Every row gives one point. The points of each table are mixes of a few directions, plus a little noise. Count the directions of each table, and those that both share. Where both have some left over, give the other angles between the two spaces (their principal angles), to ten degrees, smallest first.

First (6 x 3):
array([[ 5.7,  5.5,  1.8],
       [-0.7, -0.7, -0.1],
       [-1.1, -1.0, -0.3],
       [-4.2, -4.1, -1.4],
       [-1.9, -1.8, -0.6],
       [ 2.3,  2.3,  0.7]])
Second, 4 rows:
array([[ 1.8,  5.3, -1.7],
       [ 0.9,  2.6, -0.8],
       [-1.1, -3.3,  1.0],
       [-1.6, -4.6,  1.4]])
Directions: first 1, second 1, shared 0; angles 40

First (5 x 4):
array([[ 0.3,  0.7, -0.6, -0.5],
       [-2.9, -4.5,  4.3, -1.6],
       [ 0.7,  0.1, -0.5,  2.5],
       [ 0.3, -1.4,  0.4,  4.0],
       [ 1.6,  5.0, -3.6, -4.5]])
Second (8 x 4):
array([[ 1.5, -1.4, -0.9, -1.0],
       [ 2.3, -2.2, -1.5, -1.5],
       [-0.2,  0.2,  0.1,  0.1],
       [ 1.5, -1.6, -1.0, -1.0],
       [ 1.7, -1.7, -1.2, -1.1],
       [ 1.7, -1.7, -1.1, -1.1],
       [-0.6,  0.6,  0.4,  0.4],
       [-7.9,  7.8,  5.1,  5.0]])
Directions: first 2, second 1, shared 0; angles 80

First (9 x 6):
array([[-0.2,  1.8, -0.6,  2.7, -0.5,  3.3],
       [ 1.5, -5.1,  1.4, -1.8,  3.6, -4.1],
       [-1.6,  5.1, -1.3,  1.4, -3.8,  3.7],
       [ 1.2, -4.6,  1.3, -2.1,  3.0, -4.1],
       [-0.2, -0.7,  0.3, -2.3, -0.3, -2.4],
       [ 1.9, -2.7,  0.4,  5.2,  4.3,  3.4],
       [-1.3,  4.6, -1.2,  2.0, -3.1,  3.9],
       [-0.3,  0.3,  0.0, -1.0, -0.7, -0.7],
       [-1.1,  1.2, -0.1, -4.0, -2.6, -3.1]])
Second (9 x 6):
array([[-3.1,  5.7, -1.1, -5.9, -7.3, -2.7],
       [ 0.8, -1.6,  0.3,  1.6,  1.9,  0.6],
       [ 0.4, -0.6,  0.1,  0.6,  0.8,  0.2],
       [ 1.1, -1.9,  0.3,  2.0,  2.4,  0.9],
       [-3.1,  5.5, -1.1, -5.8, -7.0, -2.6],
       [ 0.1, -0.2,  0.1,  0.3,  0.3,  0.2],
       [ 1.1, -2.1,  0.4,  2.1,  2.5,  0.9],
       [ 1.6, -2.9,  0.7,  3.1,  3.8,  1.3],
       [ 1.2, -2.1,  0.4,  2.2,  2.7,  1.1]])
Directions: first 2, second 1, shared 1
